Every row gives one point. Each copy is the shape, with its points in the same order, stretched, turned, moved and blurred by noise. Say if it was mirrored as well.
In the rows, zero is written as 128.

Shape (5 x 2):
134	73
88	183
150	151
118	115
143	111
Copy 1 (5 x 2):
163	78
128	192
99	126
150	121
132	98
Copy 1 is: mirrored
Copy 2 (5 x 2):
122	84
96	201
150	156
115	121
139	113
Copy 2 is: only turned
Copy 3 (5 x 2):
131	62
93	171
154	138
120	101
145	98
Copy 3 is: only turned

Shape (7 x 4):
162	101	99	145
145	142	107	102
81	173	171	153
92	164	126	100
83	141	192	130
98	161	150	138
123	90	100	154
Copy 1 (7 x 4):
143	103	94	112
151	155	119	138
71	156	176	113
106	174	149	154
89	124	202	131
85	159	167	121
106	89	104	133
Copy 1 is: mirrored
Copy 2 (7 x 4):
169	84	119	141
154	123	100	101
66	163	155	129
91	137	108	88
69	140	178	98
89	147	139	120
125	63	121	144
Copy 2 is: only turned

Shape (9 x 6):
137	62	122	131	143	113
144	137	139	139	148	133
93	178	112	117	60	99
108	126	131	183	123	136
94	173	90	136	71	108
127	125	153	166	148	122
63	182	118	131	102	81
122	91	99	137	168	162
112	83	148	126	141	163
Copy 1 (9 x 6):
136	96	96	127	132	82
138	148	137	144	146	110
38	167	142	126	101	138
119	164	113	171	105	93
45	172	116	140	104	146
133	150	134	162	134	82
31	189	126	133	131	100
161	146	75	122	138	103
155	143	113	107	106	77
Copy 1 is: mirrored
Copy 2 (9 x 6):
127	76	94	132	156	117
144	148	127	130	154	136
122	189	111	117	78	72
125	157	106	182	135	136
116	198	81	131	94	83
132	142	135	158	166	121
96	192	124	123	119	56
106	114	83	115	168	167
100	94	132	121	129	162
Copy 2 is: only turned

Shape (13 x 8):
99	158	165	161	129	165	120	116
83	122	171	122	138	113	92	142
184	112	132	131	70	60	143	85
145	77	100	128	67	98	126	113
133	124	120	186	94	149	109	116
101	105	167	100	155	120	115	147
133	66	143	106	68	89	139	90
132	132	173	155	91	172	121	143
122	129	162	122	170	152	92	150
90	207	139	149	122	170	118	151
162	148	121	79	110	139	132	113
91	136	174	140	147	122	132	190
144	120	129	108	143	138	174	100
Copy 1 (13 x 8):
141	144	169	116	138	180	133	87
105	84	139	88	133	144	134	109
170	118	137	164	139	21	179	143
138	116	76	176	113	70	178	148
144	141	116	187	125	138	138	89
131	97	127	82	148	143	124	148
150	94	92	137	133	65	216	154
181	120	146	146	108	179	150	114
144	120	132	90	143	174	85	123
101	164	195	116	96	194	111	91
159	170	134	99	102	89	142	144
110	97	167	112	124	181	117	151
162	169	142	98	164	107	155	168
Copy 1 is: only turned
Copy 2 (13 x 8):
122	114	146	190	132	161	128	99
115	111	180	124	172	125	119	138
189	122	70	150	131	86	135	187
140	85	69	118	131	92	135	166
115	93	83	189	147	154	127	128
130	113	182	96	157	125	146	140
167	84	110	123	131	64	151	159
132	66	135	190	132	175	133	142
143	113	173	120	156	176	131	127
107	128	153	182	102	191	88	111
192	125	119	113	91	146	116	143
96	124	189	143	142	161	163	160
174	139	116	128	98	132	168	114
Copy 2 is: only turned
